Each row is a point. Two turns around zero, p and q, are shown by what they do to some points. Where does a point land after both, in the order given? Backwards means that the second turn is done in reverse. Each puzzle has new turns, and all numbers are rounded.
In the rows, 128 means zero.

Turn p:
[163 150 146] => [170 113 127]
[117  96 151] => [102 100 143]
[108  95 105] => [ 86 132 113]
[125 171 110] => [154 167 129]
Turn q:
[107 164 113] => [172 129 124]
[124  62 159] => [ 69 132 171]
[134 145 134] => [136 114 119]
[149  97 110] => [ 97 153 116]
[145 134 137] => [121 114 116]
[109 165 114] => [172 127 122]
Where do these land?
q, then p: [197 107 130] => [ 78 180 124]
q, then p: [102 135 144] => [135  98 134]
p, then q backwards: [110 149 119] => [113 113 108]
p, then q: [103 120 118] => [151 123 144]

Turn p:
[ 89 181  95 107 137  91] => [132  80 119 142  60 127]
[143 120 116 195 113 166] => [ 98 160 125 148 159 186]
[147 116 118 118 127 149] => [152 133 130 127 149 138]
[164 115 170 126  81 135] => [124 158 142 161 173  92]
[115 139 146 129 123 148] => [119 129 159 131 128 130]
[103 108 113 119 142 110] => [123 100 111 101 124 125]
[135 117 138 102 173  97] => [148 136 111  86 104  99]
Turn q:
[ 93  95  84 139 141 132] => [ 85 107 121 123 144 172]
[118  95  79 142 105 145] => [ 87  94 120  92 124 148]
[137 149 175 144 149 159] => [190 141 119 124 146 129]
[154 129 138 140 149 122] => [150 122 110 147 115 128]
[144 140 134  71 125 114] => [110 173 121 140 117  92]
[117 146  88 117 112 112] => [ 94 138 152 121 101 139]
[133 142 199 143 116 112] => [180 122 153 149 149  88]
Where do these land?
q, then p: [150 150 101 121 146 164] => [162 107 143 166 131 141]
p, then q backwards: [143 145 167 152 127 101] => [141 139 119  77 124 109]
q, then p: [ 81 100 121 134  98 110] => [103 122 148  73 126 113]
q, then p: [146 155 159 149 101 142] => [152 154 113 140 137  87]
q, then p backwards: [148  82 123  86 153 168] => [153  81 114 162 131  80]
q, then p backwards: [139  84 137 135 104 121] => [102 106 126 109 105 101]
p, then q backwards: [120 149 105 146  91 104] => [141  99 115 130 155  91]
p, then q: [ 98 153 137 101 163  88] => [ 88 115 152 121 126  76]
q, then p backwards: [127 132 102 128 168 155] => [143 125  95 163 149 133]

Turn p:
[140  99 164  89 129  84 175 157 128] => [148 150 147 139 105 176 176 172 145]
[119 109 119 124 132 135 124 134 144] => [130 131 121 118 138 114 149 125 131]
[ 85 154 149 123  74  95 102 161 125] => [170 143 124 149  73  91 118 153  94]
[189  78 144 103 123 131 117 180 152] => [109 196  90 112 110 157 175 126 150]
[153 164 106 134 136  98 147 125 132] => [140 133 120 139 157 161  97 147 113]
[139 161 135 120 116 178 140 114 132] => [138 142 155 121 132 130  97  83 144]
[139 132 112 137 138 145 115  68 127] => [115  88 120  97 145 131  97 108 141]
[115 161  79 145 125  98 131 123 114] => [137 111 125 134 156 127  99 148  77]
[121 119 122 150 103 164 121 122 144] => [137 123 116 123 127 109 134  81 124]
[100 103 121 125 155 156 100 116 102] => [ 85 107 145 110 130  89 140 124 132]
[134 124 120 167 163 129 136 102  83] => [ 79  84 137 147 144 145 117 124 119]
[102 131 165 120 143 125 128 135 153] => [147 130 135 148 121 105 138 142 165]
Turn q:
[102 138 147 125 159 143 100 120  93] => [124 146 147 135 177 120 162 124 127]
[160 137 116 145 152 140 118 104 113] => [135 140 101 137 133 101 149 125 159]
[136 115 156 108 114 112 165 139 158] => [146 115 158 112  95 125  92 118 116]
[122 136 123  76 101 121 121 110 185] => [102 116 163 137 105 162  83 117 164]
[142 100 116 104 118  83 138 137 142] => [136 155 133 102  90 151 102 136 128]
[129  97 127 156 121 150 122 125 105] => [129 141  97 139 150 108 119 135 104]
[143 132 107  88 103 133 150 142 128] => [141 131 137 161  89 153 118 127 126]
[ 84 107 117 132  72 128 140  80 102] => [ 67 146 137 158 122 108 106 169  95]
[131 139 130 189 152 143  88 163  98] => [151 113  80 113 183 126 170 141 117]
[126 135  99 159 156 121 146 144 127] => [124 122  96 107 113 127 162 111 116]
[141 174 162 172 161 127 105 149 108] => [162  95 123 103 167 109 180 141 141]
[119 126 134  83 127 136 142 122 177] => [117 118 163 133 110 146  94  91 143]
Where do these land?
q, then p backwards: [143 163 145 125 130 160 122 129 140] => [103 127 146 151 143 135 150 105 144]
p, then q: [124 122 115 113 132  51  54 128 124] => [146 141 106 131 110 221 144 148  91]
p, then q: [113 151 115 148 153 157  99 147 151] => [105 137 127  80 126 132 158 136 152]
q, then p: [107 124 152 145 112 132 144 106 147] => [120 112 123 126 102 109 145 161 127]
q, then p: [100 121 122 148 136 142 166 134  84] => [117 101 160 150 119 158 122 142  90]
q, then p: [130 130 129  81 107 116 167 126 135] => [140 126 116 139  73 125 115 100 129]
p, then q backwards: [167 149  57 146 137 133 149 107 126] => [ 81  87 140 142 130 148  86 167 149]
p, then q: [131 103 141 128 151 102 164 128 146] => [145 106 109 128 114 116 120  86 109]
q, then p: [144 131 156 134 117 106 163 138 135] => [127 145 117 112  87 150 137 139 123]
q, then p: [118 111 124 116 132 139 125 135 106] => [114 122 139 144 134 132 105 123 125]
q, then p: [138 127 127 119 131 153  31 106 105] => [117 149 113 168 209  99 118 132 164]
q, then p backwards: [121 103 153 132  97 145 151 152 137] => [112 165 105 145 104 115 128 114 108]

Turn p:
[119 162  94 105 136 161 115 154 158 190 147 159] => [129 184  68 170 132 115 108 134 125 171 136 134]
[126 108 123 141 145 120 192 126  84 142 146 121] => [123 121  96  96 153 154 150 102 152 105  91 108]
[129 113 140  95 111 102 120 132 117 154 118 120] => [125 108 123 115 120 124  91 105 142 141 124 150]
[127 157 146 103 131 122 123 110 147  78 142 114] => [109 115 155 105 127 139 140 149  85 151 151 127]
[159 154  82 135 168 155 119  95 122  83  81 127] => [161 187 167 118 116 148 136 139  72  89 122 123]
[152 121 156 130  82  97 131 139 156 120 149 130] => [110 104 144 113 109 126 131 133 171 152 170 124]
[ 77  99 159 158  87 184 109 112 143 113 129 180] => [113  86 140 229 115 137 148 124 125 120 139 102]
[112 141 111 174 113 145 126 123 134 121 170  78] => [124 113 108 117 135  97 138 179 125 112 130  73]
[112 115 124 111 129  95  98 135  56 112 103 173] => [180  97 142 134  95 142 137  90 120 144  78 163]
[149 109 144 115 164 144  99 118 138 118 135 148] => [123 148 162 143 142 105 140  95 109 142 133 131]
[125  98  81 127 125 106 144 125  96 138 125  89] => [149 117  93  84 115 116 113 111 128  88 111 119]
[125 124 105 159 153 121 158 133 151 149 133  86] => [109 150  97 101 149 106 134 152 141  87 127 124]
[112 126 153 112 116 132 105 166 174 110 145 140] => [121 107 129 155 138 109 142 138 125 160 179 151]
[166 128 154 119 121 161 113 141 115 133  59 136] => [162 146 178 156 148 156  83 118 141 116 135 147]
[130 166 148 136 137  74 170 113 130 159 138 119] => [ 81 138 115  84 126 148 130 153 161 144  96 144]
Turn q:
[131 148 130 126 107 157 112 165  87 109 135  77] => [168  93 131 109  99 125 131 123 118 149 152  76]
[136  72 125 109 128 101 132  82 147 115 134 125] => [113 105 100 114 155 128 139 123 114 111 122 191]
[ 94 156 110 103 142 168 137 172 108 132 149 114] => [136 128 153 114  84  95 127 171 133 140 151  93]
[159 104 139 103 138 103 121 122 122 102 139 170] => [126 116  99 136 121 168 143 148 149 115 103 162]
[125 121 109 170 155  98 115 120 164 104 127 150] => [108 167 109 124 145 156 116 120 126  77 140 136]
[ 85 147 133 117  69 143 132 144  91 123 114 112] => [128 101 175 126  91 123 155 110  92 154 129  99]
[114 116 170 131 143 170 124 168 111 122 113 118] => [147 134 119 121 138 126 152 166 106 156 120  79]
[143 120 104 106 171 100  97 103 131 145 103 149] => [144 122 136 162 157 136 107 152 143  85 123 164]
[110 141 152 166  98 169 104 137 124 143 163 122] => [105 134 119 142 121 134 128 117 113 178 171  87]
[161  86  99 136 123 132 150 111 120 134 114 155] => [140 141 117 122 127 145  96 129 108 140 101 178]
[126 169 129 127 106  90 151 149 175 180 125 105] => [117 150 134 158 118  63 130  74 153 114 113 113]
[137 186 128  94 100 136 152 118 178 143 103 108] => [ 94 103 153 129 129  78 102  96 156 123  87 101]
[142  98 135 177 183  96 137  73 106 111 144 161] => [135 171 119 108 177 188 136 133 150 122 151 185]
Where do these land?
q, then p: [125 154 170 160 141  94 151 137 134 175 154  80] => [ 60 170 120  73 111 126 139 152 134 134 120 123]
p, then q: [113  90 113 131 144 161 123 138 123 138 104 194] => [112 160 142 100 155 174  90  89 135 144 132 136]
q, then p: [121 101 140 107 134 146 150 159 104 115  93 168] => [172 130 130 138 155 169 100 135 156 120 131 151]
p, then q: [127 126 133  86 133 191 155 130 103 151 120 160] => [139 133 150 119 174 143  70 140 132 148 170 120]
q, then p: [135 102 101 106 119 117 148 137  77 144 118 171] => [154 138 150 170 120 164 120 122 179 145 134 125]
q, then p: [143  96 160 124 124  97 151 109 158 169 130  74] => [ 98 170 122  89  88 131 157 101 127 112  93 156]
p, then q: [119 118 128  94 139 142  90 142 108 136 111 131] => [149 130 127 158 150 167 117 123 136 133 133 148]
p, then q: [104 111 101 145 105 129 113 147 135  90 170 111] => [160 129  97 100  94 111 142 105 123 127 132 168]
p, then q backwards: [109 147 112 145  93 121  95  85 145  68 148 143] => [ 72 130 119  97  92 151 109 176  96 115 139 136]
p, then q: [157 135 128 174 120 130 103 107 121 104 139 101] => [149 108 104 118 129 107 171 105 137 123 109 100]
q, then p: [125 141 147 101 139 131 118 131 112 137 121 181] => [134 128 126 164 156 135 134 155 160 108 143 140]
q, then p backwards: [104 160 112 151 139 112 135 107 153 142 116  61] => [173  65 134 122 148 144 114 133 141 123 137  90]
p, then q: [125 152 123 156 107 113 116 117 149  63 127  93] => [149 117  93 113  80 118 181 136 124 152 114 115]
q, then p: [162 168 134 144 103 107 128 137 182 164 123  82] => [ 86 137 153  92  75  91 124 149 104  94 110 130]
p, then q: [151 120 117  96 180 128 144 138 116 124 146 171] => [120 133 178 121 149 123 102 128 171 152 117 155]

Turn p:
[151 134 142 123 123 139 178 166 124 162 105 143 101 142] => [110  86 148 141 123 129 153 146 152 102 118 163 153 159]
[126 115 128  99 138 142 132 146 155 103 199 135 140  94] => [155 134 105 128  91 158 102 104  96  89 162 135 143 102]
[116 135 149 135 143 159  64  95 149 117  98 148 140 148] => [ 99 192 123 124 172 137 148 153 124 143 150 113 117 107]
[136 111 155  98 137 114  87  81 131 106 111 118 150 110] => [102 161 111 110 141 137 112 104 143 161 154  86 144 108]
[104 142 113 151 136 143 162 129 127 121  96 110 113 156] => [151 131 133 140 147 127 156 144 140 130  74 138 131 138]
[117  88 185 141 144 130  83 128 120 134 110  95 169 146] => [101 145 140 130 134 126 103 176 138 173 135 101 155  71]
[ 95 134 119 124 118 112 161  96 128 144 183 158 135 114] => [148 103  96 177 133 130 102 104 105 100 138 110 105 141]
[171 170 125 133 137 114 182 163 139 142  82  89 138 156] => [112 111 177 129  95 109 179 128 135 126  72 125 171 158]
[143 127 107 116 100 113 158 142 119 135 106 127 115 196] => [150 106 167 144 120 142 158 147 146 156 121 131 128 181]
[ 90 102  92 124 117 118 131 122 167 135 154 146  90  77] => [180 109  79 122 139 105 134 100 135  94 163 138 106 111]
[140 113  96 137 116 133 119 104 144 159 176 136 148  97] => [140 137 120 140 100 101  99 116 128  89 159 106  91 123]
[114 130 151 109 162 127  83 109 109 137 117 128 145 110] => [ 87 138 129 123 153 140 117 112 130 143 137 111 118  82]
[132  94 105 124 112 164 133  83  95 107 187 136 110  92] => [157 148  97 121 126 150  50 107 147  97 139 136  96 143]
[142 177 140 133  77 131 140 171 109 119 105  98 112 140] => [121  95 149  76 125 133 145 160 104 128  91 128 143 171]
[152 143 122 159 111 107 174 171 120 110  92 150 136 134] => [112 108 115 131  92 107 159 141 119 148  94 165 142 171]
[125 121 156 151 163 115  45  89 127 101 154 127  94 119] => [126 179 135 105 189 108  85 107 101 154 165 139 126  91]
[122 142  89 121 144 115 146 183 116 146 101 132 141 145] => [125  94 152 136  96 134 177 127 129 139 102 151 106 119]
Turn q:
[113 153  99 137 108 147 131 117 140 145  79 122 146 113] => [ 98 141 143 151  99 156 112 111  91 140 146 125 112 123]
[ 85 127 166 165 116 128 167 137 110 100  98 109 152 143] => [116 134 156 102  76 105 117 185 120 125 147 111 106 143]
[ 98 104  91 148 114 160 104 145 108  80 116 120 162 188] => [191 144 141 148  78 115 126 157  85 117 156 113 170 129]
[176 112 139 139 111 154 136 113 176  66 132 151 127 163] => [124 133  94 159 132  56 137 149 126 152 163 144 162  99]
[122 164 147 134 178 101 142  97 123 129 141 121 128 123] => [108 128 131  96 117 134 173 113 165 111 140 143 107 136]
[ 79 119 151 159 132  85 119 138 107 148 130 154  80  97] => [115  94 167 131 151 174 126 174 172 117 116 128 116 155]
[172 133 125 140 122 104 106 147 112 155 125 136 135 130] => [134  95 118 120 124 141 102 112 129 121 107 164 137 108]
[150 174 134 109 112  96 130 115 124 126 138 128  61 117] => [ 77  75 117 121 158 130 143 102 145 128 128 124 152 159]
[127 150 139  76 132 123  95 125 146 125  82 161 154 123] => [122 111 139 128 119 149 160 110 109 181 120 111 126  74]
[159 145 140  88 140 171 137  88 168 137 195 125 151 102] => [116 176  68 127 164 105 144  78 157 117 135  99 110  93]
[163  80 110 147 169  99 158 147 103 167 103 122 106 158] => [162 125 151  98 146 123 106 127 120 140 116 211 119 166]
[113  98  81 140 123 110 147 146 117 115 154  99 159 113] => [145 177 123 137  97 133 112 136 131 110  88 131 147 160]
[135  94 140  87 105 151 125 120  98 193 205 162 108 129] => [168 137  98  95 213 155  81 110 164 123 128  96 139 122]
[113 116 126 113 103 141  96 116 151 154 107  93 120 131] => [114 137 163 140 155 131 120 115  84 110 123 111 132 109]
[ 93 145 135 125 149 129 118 171 150 122 125 136 124 127] => [146 109 159 155 113 121 143 124 146 138 117 104 104 130]
[151 134 125 141 133 149 136 126 115  86 119 107 136  90] => [111 132  81 141 105 119 145 146 104 118 118 132 111 141]
Where do these land?
p, then q: [153 116 110 105  87 105  88 133 130 151 147 109 180 109] => [107 127 134 114 166 116 107 123 115  86  91  79 161 143]
p, then q backwards: [ 91 169  94 122 161  93 165 127 116 154 141 144  96 116] => [162 153 118 113 165 139  82 165 149 152 126 103  91 118]
p, then q: [107  94 115 144 159 106 160 134 134 104 125 154 157 121] => [102 138 121 158 116 166  84 126 134 126 143 161 138 130]
p, then q: [156 165 117  91  89 164 118 161 131  80  95 161 102 112] => [164 147 115 110 134 113 130  97 121 191 172  76 147 153]
q, then p: [100 133 147 161 152 122 100 146 111 116  83 103 103  99] => [144 106 112 122 140 147 114 170 147 145 116 185 157 141]
p, then q backwards: [122  98  96 156 149 174 137 132 105 147 143 112 118 124] => [130 100 144 173 147 116 120 156 140 157 149 129 157 116]
p, then q backwards: [157 118 120 168 111 125 131 138 121 159 127  89 131 152] => [100 106 154 146 121 105 147 169 143 113 123 114 129 153]
p, then q: [103 134 123 138  93 107 165  93 132 160 101  89 131 134] => [120 143 169 121 121  86 131 125  94 118  98 177 129 135]
q, then p: [159 101 145  96 143  96  78 120 119 102 118 174 112 134] => [ 96 115 107 162  72 119 140 119 175 105 124 149 132 103]
p, then q backwards: [161 131 137 167  92 158 110 111 135 112 157  95 125 126] => [108  85 134 141  99 135 165 132 104 133 143  92 147 150]
p, then q backwards: [ 88 141  92  87 102 169 107 132 116 150 153 162 113 153] => [ 93 132 143 154 172 167 102 117  91 165 116 138 107  96]
q, then p: [118  99 139  81 141 114  91 133 122  91 107  99 113 166] => [ 86  93 134 150  91 139 110 116 155 154  96 125 166 135]
p, then q backwards: [167 110 170 123 147 122 124 137 145 127 152 152 116  90] => [163 149 110 160  94 125 134  88 137 132 133 123 129 164]
p, then q: [102 159 164 115  87  93 162 117 130 152 146 126 157 148] => [167 150 147 106 113 113 108 158  89  80 115 150 130 148]
p, then q: [153 112 167 129 170 148 159  91 119 101 143 149 181 147] => [120 121 142 163  71 156 108 126 121  81 171 110 115  99]
q, then p: [110 168 111 165 164 154 154 143 181 141 111 129 112 117] => [163 129 123 149 187  86 104 146 102 119 142 143 139 159]
